Rows are points. Two turns around zero, p and q, are shown by what they do to some points. Where does a point land after both, in the order given? Backwards means that the second turn is done in reverse. Each puzzle has new turns, and all numbers are rounded.
In the rows, 128 means zero.

Turn p:
[152 128] -> [143 109]
[113 165] -> [148 163]
[109  89] -> [ 86 119]
[138 129] -> [135 121]
Turn q:
[125 112] -> [137 114]
[118 170] -> [ 92 152]
[159 117] -> [158 141]
[143 104] -> [155 121]
[ 94 136] -> [ 98 110]
Where do these land?
q, then p: [ 95 141] -> [ 97 146]
q, then p backwards: [166 100] -> [152 168]
p, then q: [112 114] -> [110 116]
q, then p: [149 132] -> [149 129]
p, then q: [117 153] -> [121 154]

Turn p:
[114 127 154] -> [116 154 136]
[148 114 141] -> [117 119 152]
[131 167  79] -> [178 109  96]
[119 104 138] -> [101 131 129]
Turn q:
[136 125 146] -> [123 139 144]
[135 134 153] -> [112 138 147]
[139 153 102] -> [115 131  93]
[134  98 139] -> [150 140 148]
[82 96 93] -> [175  83 118]
[142 162 135] -> [ 93 138 118]
Where do these land?
q, then p backwards: [138  99 101] -> [121 166 114]
q, then p backwards: [108 113 109] -> [142 141 103]
p, then q: [132 144 188] -> [ 70 127 151]
q, then p: [119 152 109] -> [117 114 101]
p, then q backwards: [143 131 132] -> [119 118 137]

Turn p:
[107 107 101] -> [ 91 143 123]
[136 149 160] -> [158 109 145]
[116 160 119] -> [139 152 152]
[171 142 128] -> [166 132 104]
[103  81 136] -> [ 82 101 123]
[136 129 124] -> [133 131 121]
Turn q:
[102  92  99] -> [ 76 120 135]
[116 149 148] -> [146 151 140]
[164 140 154] -> [171 112 124]
[130 132 111] -> [120 130 113]
Where do these land?
q, then p: [145 147 146] -> [149 130 105]
q, then p: [106 133 156] -> [156 110 142]
q, then p: [147 148 139] -> [144 136 104]
p, then q: [ 93 135 110] -> [142 159 148]
q, then p backwards: [132  78 133] -> [ 99 109 165]
p, then q backwards: [145 127  85] -> [116 166 104]

Turn p:
[145 181 120 121] -> [156 145 145 171]
[125 150 109 131] -> [139 120 125 154]
[148 109 159 152] -> [ 91 153 137 113]
[124 105 106 147] -> [104 100 121 128]
[121 130 152 137] -> [122 150 116 122]
[106  93 121  80] -> [157  99 125  80]
Turn q:
[128 131 109 155] -> [ 97 116 133 128]
[144 128  78  93] -> [104 178  97 126]
[ 93 104 156 140] -> [152  88 123 106]
[128 101 177 136] -> [167  91 125 143]
[141 156 125 130] -> [119 144 151 137]
[133 147 124 114] -> [129 150 138 127]
Where do these land?
q, then p: [165 146 147 104] -> [108 158 136 163]
q, then p backwards: [110 121 127 182] -> [140  88  89 137]
p, then q: [129 121 144 112] -> [140 148 131 133]
q, then p: [109  97  86 119] -> [160  83 118 135]
p, then q: [126 154 136 124] -> [114 131 146 143]
